Each wall is flat, endless, passes through zero and stands at right angles to its row. A trip goes straight from one point to another. List the walls that it crosses, first one first.
In the rows, zero is written as 128.

Walls:
(1): [ 97 103 137]
(2): [ 70 114  98]
(3): [ 75 128 125]
(4): [135 100  66]
Trips:
[116 108 100] to [105 113 102] => none
[123 134 140] to [114 120 164] => none
[107 114 155] to [137  97 186] => 2, 3
[172 129 125] to [139  95 149] => 4, 1
[169  92 137] to [115 137 132] => 4, 1, 3, 2
[118 137 108] to [145 151  93] => 3, 2
[144  80  84] to [180 132 121] => 1, 2
[138 154  93] to [191 118 134] => 2

Walls:
(1): [156 159 122  66 113 144 121 128 138 146  75 149 132  87]
(2): [103 169 175 160 147 136 124 104 118 175 120 164 108  81]
(3): [105 200 165 105 148  83 138 138 155 102  81 118  98 148]
Trips:
[ 95 123 110 150 115 144  91  95 186 114 137  92 149 117] to [117 166 112 177  71 129 124 151 143 174 111 129 135 108] => 2, 1
[174 146 143 117 194 141 143 113 164 103 160 137 162 108] to [156 143 135 169 162 183  97 129 120 189 110 167 144 152] => 3
[139 128 156 141 171 135 133 193 114 135 130 133  97 114] to [100 151 132 126 113  80 104 120 143 157 117 124 161 134] => 1
[110 102 136 146 128 101 153 138 100 103 155 121 140 120] to [164 100 133 130 140  87 160 151 156 111 135  87  90 131] => 3
[127 179 151 141 141 118 131 166 106 129 129 141 131 147] to [158 169 107 141 198 105 134 140 120 143 100 126 123  96] => 1

Walls:
(1): [140 134 122 168 107 115 140 138 114 124 130  44 162 108 167 136 206 104
 143 130 109 116 122 122  81 100 120 131 159 108 133 159  79 143 128 151
 128 136 140 104 108 170 113 107 165 157 186 121]
(2): [159 130  95 111 112 130  76 104 129 125 134 130  80 145 114 171 131  91
 128  76 163 131  92 139 128 140 128 118 102 225 147 123  99  97 136 121
 136 164 129 161 174 145 143 147 117 129 108 145]
(3): [130 115 148  87 156 119 172  95  85 138 101 122  76 108 110  85  90  86
 175 125 146 164 107 135 156 120 145 116  96  97 132 113 108 151  63 171
  91 143 138 109 101 103 157 116 129 102 121 184]
(4): [137 130 144 102 115 126 125  94 128 119  92 158 128 104 101 128 174 122
 127 149 156 136  93 145 166 105 155 100  68 114 132  73 118 120  82 112
 135 166 122 149 130 110 137 125 141 156  99 151]
(5): [ 69 151 107 110 141 158 134 163 130  89 141  95 180 123  98 194  95 153
 129 126  94 138 125 179 133 161 127 133 172 108 129 134 164 106  96 139
 173 115 139 146  81 112 152 127 144 100 109 145]
Trips:
[ 77  78 109 100  97 179 141  55 132 129  88 135 161 130 148 102  71 188
 140 139 129 196 131 168  92 130 138 163 137 148  85 158 121  77 185 120
 134 145  90 113 164 108 127 146 102 118 113 125] to [147 102 112 129 109 151 133 128 148 130 135 172 139 164  81 134  76 143
  81 107 158  93 123 131 119  91 121 154  81 118 124 145 163 125  89 173
 115  95 101 141 183 124 169 122 150  95 138 128] => 3, 4
[114 141 180  82  82  95 133  93 195 121 127 122 101 130 165 148 152 162
 126 115 141 111 123 128 106  96 101 138 131 193  82 168 126 147 104 100
 163 145 132 107 113 102 143 175 169 150 120 146] to [141 132 131  87 136 159 136  70 123 139 166 171 124 151 157 135 127 112
 161 123 116 124 105 111 123 130 122 156 168 130 112 160 142 147 135 112
  97 123 111 129  83 115 132 135 155 182 138 152] => 4, 3, 2
[126 157 113 151 136  84  87 108 122  92 111 126  99 100 135  89  92 132
 119 108 129 112 131 140  66  92 139  88 141 160 146 113 120 182 116 104
  97 174 137 161 130 193 116  80 105  93 132 128] to [162  86 140 102 141 119  99 192 175 146 149 128 136 177 118 151  91 139
 105 164 109 142 153 128  88 122 103 105 122  97 107 134 184  62 167 109
 174 115 154 129 143 137 182 150 139 137 133 185] => 3, 1, 5, 2
[153 131 211 100  99 128 132 127 154 118 192 179 158 162 144 133 129 103
 106 124  35 157 148 123 141 143  94 172 150 120 156 134 104  77 132 111
 124 127 147 121  96 160 132  77 100 131 138 167] to [128 176 149  98 145 145 126  58  75 117 173 130 102 120 144 138  86 135
 129 127 119 159 160 111 139 154 187 142 139 124 160 111 108  91  99 145
 122  77 158 193 131 146 108 111  96  87 136 132] => 1, 3, 2
[115 126 159  87 105 110 148 125 126  85 145 129 138 127 117 178 133  95
 117  94 134 148 182 100 148  85 119  95 113 161 149 161 118  93 111 164
 179 102 172 130 115 123  91 158 161 105 146 119] to [144 112 156 131 134 182 177 165 119 128 101 144 160 123 114 135 145 127
 153 153 124 141 121 105 100 132 151 138 117 158  92 156 103 148 136 192
 177 137 181 123 111 168 159 211  98  95 145 136] => 3, 2
[131 173 157 101  82 125 156 118 139 125 152 102 121 137  82 142 103 103
 131 120 141 102 147 108  69  98 175  95 111  98 114 141 158 120 123 109
 103 131  86  88 117  96 150 124 152 117 139 127] to [110 150 163 100 108 145 148 103  93 135 124 108  97  73  50 118 201 161
 157  94 135 139 147 108  90 154 125  87  53  72 144 143 127 128  77 110
  81 145 183 126 100 138 118 135 183 114 121  94] => 5
[110 110 133 117 170 123 132 134 146 138 131 112  57 128 100  90 143 125
 135 138 106 113 145 135 118 147  66  83 119 130 143 215 162 175 120  92
  87 137 158 132 139 114 140 169 132  94 128 113] to [ 83 113 128  97  60 144  92 190 120 169 188 115 158 173 126 132 132 147
 101 149 150 137 163 124 139 132  80 154 122 125 148 130  87 105  90 113
 134 159 122 132  95 169 124 129 132  82 155 127] => 5, 3, 1
[171 135 100 200  41 121 113 108  94 122 128 157 158 171 128  82 125 120
 126 159 161 114 122  73 101 196 167 163 114 144 138 142 155 157 176 157
 127 123 104 109 137 138 164 206 179  91 138 140] to [140 144 126 143 134 119 118 104 108  97 136 152  90 144 107 133  94 182
 112 100 141 144  94 132 127 114 132 146 143 154 148 131 114 142 130 111
 185 121  95 118 143 134 132 124 134 140 160 116] => 1

Walls:
(1): [134 126 134 124  86 115 117 133 159 180 107  88 135 138 108 195 113 149
 107 149 128 103 120 171 109 109 127 153  59 116 119 183 118 159 129 168
 110 153 142 128 132 150  91 132  86 110 111  73]
(2): [ 68 143 114  99 120 142 134 123 113 146 187 119 137 108 112 159 207 104
 115  95  88 136 132 174 110 142 165 135 171 129 146 158 149 105 102 136
 104 109  91 125 136 102 148 122 161 144 181 135]
(3): [141 148 142 159 116 145 103  93 133 133 140 144 151  96 105 144 139 153
 164 103 112 100 142 162 102 103 143 176 106 179 127 108 138 175 116 143
 129 121  88 139 142 103 124 113 177 129 150 133]
(4): [108 151 160 164 128 126 142 142 152 132 102 101 122 116 127 107 136  70
 143 150  51 127 124 181 132 107  76 121 151 185  91  92 142 132 185 160
 120 151 132 125 149 144 105  80  52 112 168 126]
(5): [ 95 127 103 149 164 110 132 141 118 145 112 103 124 105 105 111 155 111
 119 103 119 152 126  84 110 166 136 140 105 136 110 122 184 107  98  77
 140 125 174 119 135 139  84 126 134 198 117 123]
(6): [135  62 108 116 118 121 131  88  88 139  86 133 109 101 143 119 116 114
 132 102 111 125 144 142 115 100 132 100 158  89 112 133 127  90  96 107
 122 161 153 165 103 158 151 136 150 121 119 167]
Trips:
[142 132 151 114 131 106 126 148  78 146 151 167  93 161  88 141 122 175
 136 127 131  84 149 124 134 126  45 190  67  76 112 154 107 116  95 114
  75 122 177 135 141 139 129  92  98 113 150  67] to [112 104 106 110 110 113 119 150 126 169 131 157 178  92 155 103 134 111
 159 110 131  93  83 160 177 108 150 154 135 106 137 137 184 144 138 172
 113 152 120 145 103 179 119 147 141 133 136 123] => 6, 3, 2, 4
[111 135  54 155 121 144 130  82 111 159 192 109  49 135 121 145 139 172
 151  79 102 113 120 133 109 147  86 118 130  90 128 108 131 151 122 202
 154  95 102 106 103 117 108 127 132  84 121 124] to [168 104 128 137 129 122 149 126 102 111 161 188 105 147 167 122 119 116
  98 133 126  72  98 171 126  82  88 128 151 178 134 156 201 106 117 135
 115  66 176  88 181 173 107  92 108 121 178 150] => 4, 1, 6
[116 158 153 140 204 156 134 132 130 149 124 141  89 150  84  92 124 153
 116 136 124 162 171 102 141 154 150 122 116 129 151 134  73 146 128 170
 134 159 107 145 105 135 133 133 158 133 105  71] to [100 144 123 181 120 148 143 139 133  87 123 110 145 148  80 111 104  88
 135 129 124 144  99 166 103  98 133 133 160 150 159  92 103 112  84 148
 163 134 122 129 173 141  91 155  80 136 112 133] => 5, 4, 3
[119 108 155  94 131 126 180 127 176 103 171 187 133 108  87 107 121  85
 168 111 106  75 120  99 122  54  79 152 100 160 157 112 100  73 152 155
 150 122 171 138 120 166 161 121 167 134 132 149] to [140 122 114 137 135 166 145 100 110 136 135 147  99 105 100 184 115 152
 118 196 142  99 139 126 121 137 145  98  92  95 140 154  97  98 183 156
 111 139 138 141 128  96 144 152 141 141 146 125] => 4, 1, 3
[131 125 105 166 160 121 183 141 155  94 139  91 130 137  86 114 150 143
  62 163 136 140 174 159 102 124  96 119  85 137 118  66 122  61  85 129
  66 157  99 131 127 158 110 168 104 108 163 153] to [128 152 109 116 128 136 164 156 109 163 138  65 101 118  96 147 106 132
 142 128 138 121 132 122 167 121 120  99  85 147 139  76 147 100 168 134
  97 135 153 164 143  93 170  71 117 142  96 125] => 6, 2
